Each row of a before or after table is a point. One or more steps were done to the points. Then noise was added and the rows were shuffled. The steps act on columns, c1 being the first. What was done? A step turns or swaps two columns, mirrors them in a line or flattens them onto one, adds a multiple of one to another, or multiplies or shifts one. Angles are multiples of 10 degrees, from the lower column toward the higher: turns from -170 to 170, lines from 10 to 170 but not 90. Use the fewest steps. Two steps may share a column if one is a turn and the other turns, adds or multiplies; they go together, in the order done. Otherwise the lowest column goes first.

Before (9 x 2):
.00; .04
.03; .24
-.07; .25
-.01; -.15
.24; .16
.17; .04
.04; -.28
.30; .05
-.20; .13
After (9 x 2):
-.04; -.35
.01; -.14
.10; .05
.71; -.03
-.23; .04
.14; -.50
.52; -.17
-.62; -.06
.89; -.15
Steps: multiply c1 by 3; shift c2 by -.20

Before (13 x 6):
-.15; .11; .16; -.14; .01; .02
-.03; -.42; .24; -.04; -.11; -.28
-.26; .20; .16; -.16; .22; .08
.14; .03; .16; -.17; .20; -.34
-.06; .05; .25; -.01; .20; .40
-.15; -.03; .25; -.11; .09; -.35
.10; .01; -.03; .30; .18; -.35
-.10; -.40; .20; .06; .17; -.22
-.06; -.05; -.12; -.03; .28; -.37
-.11; .21; -.23; -.18; .19; -.27
-.08; .14; .12; -.12; .25; .38
.13; -.02; .25; -.06; -.07; -.31
-.47; .17; .25; .24; -.05; -.34
After (13 x 6):
-.27; -.25; .33; .14; .20; -.18
.23; .06; .39; -.29; .15; .03
.26; -.05; .31; .18; .16; .25
-.28; .03; .32; .12; .10; .30
-.20; .46; .16; -.03; .15; .22
-.12; -.05; -.43; .03; .19; .16
-.51; -.21; -.10; .13; .17; .16
-.94; -.11; .27; -.30; -.09; .31
.25; .01; .26; .09; -.07; .29
-.08; .40; .21; .10; -.10; .27
-.08; .05; .34; .04; .26; -.06
-.14; -.14; -.43; .09; .26; .04
-.32; -.09; -.06; .09; -.02; .15
Steps: multiply c1 by 2; turn c2 and c4 by -170 degrees; turn c3 and c6 by 100 degrees

Before (12 x 12):
-.01; .14; .16; .16; .23; -.19; .18; -.12; -.06; .23; .19; .04
.08; .26; .08; .22; .12; -.06; -.01; -.28; .05; .09; .08; .28
-.16; .03; -.10; -.27; .19; -.01; -.14; .14; -.11; -.22; -.13; .25
.19; -.11; -.12; -.10; -.20; .19; -.12; -.23; .08; -.23; .19; .08
-.07; -.10; -.03; .16; -.35; .28; .08; -.07; .27; .11; .15; .00
-.03; .13; .27; -.19; .12; -.08; -.15; .18; -.24; -.05; -.12; .19
-.20; .04; .14; -.16; -.13; -.22; -.02; .05; -.09; -.11; .02; .22
-.01; -.02; -.06; -.20; -.28; .09; .16; -.02; .13; .14; -.08; .07
-.18; .15; .20; -.19; .07; -.14; -.10; -.03; .05; -.01; -.08; .00
-.16; .21; .03; .05; .09; .00; .00; -.22; -.24; .19; .02; .08
.14; .14; -.21; -.07; -.27; .14; -.08; .02; .08; -.34; .11; .02
-.06; -.01; .06; -.09; .07; -.25; -.16; .09; -.18; -.14; -.26; .09
After (12 x 12):
-.06; .14; .16; -.29; -.50; -.09; .09; .16; -.18; -.21; .32; .27
.05; .00; -.23; .18; -.73; -.08; -.08; -.11; -.08; .26; .07; .03
-.12; .11; -.10; -.17; .34; -.30; .08; .09; -.20; -.08; -.12; .22
-.19; .12; -.10; -.19; -.18; -.31; .21; -.03; -.09; .05; .13; .00
.02; .20; -.08; .23; -.35; -.08; .02; -.25; .12; .16; .07; .30
-.06; -.07; -.02; -.18; .84; .23; -.17; -.03; .15; .12; -.22; .05
-.21; -.15; -.03; .14; .92; .39; -.10; -.07; .22; .04; -.48; .02
.03; .08; .02; -.05; -.11; -.44; .19; .11; -.25; -.12; .30; .07
-.03; .06; -.05; .04; -.26; -.04; -.01; -.21; -.37; .27; .06; .08
.06; .31; .21; -.03; .76; .17; -.02; .01; .17; -.21; -.36; .00
.12; .04; .12; -.08; .52; .16; .03; -.23; .22; -.25; -.40; .04
.10; .14; -.19; -.18; -.31; -.34; .25; .17; -.28; .02; .24; .18
Steps: turn c1 and c9 by 30 degrees; multiply c9 by 1.3; turn c2 and c10 by 30 degrees; turn c3 and c7 by 150 degrees; add -1 times c7 to c6; multiply c5 by 3; turn c5 and c11 by 160 degrees
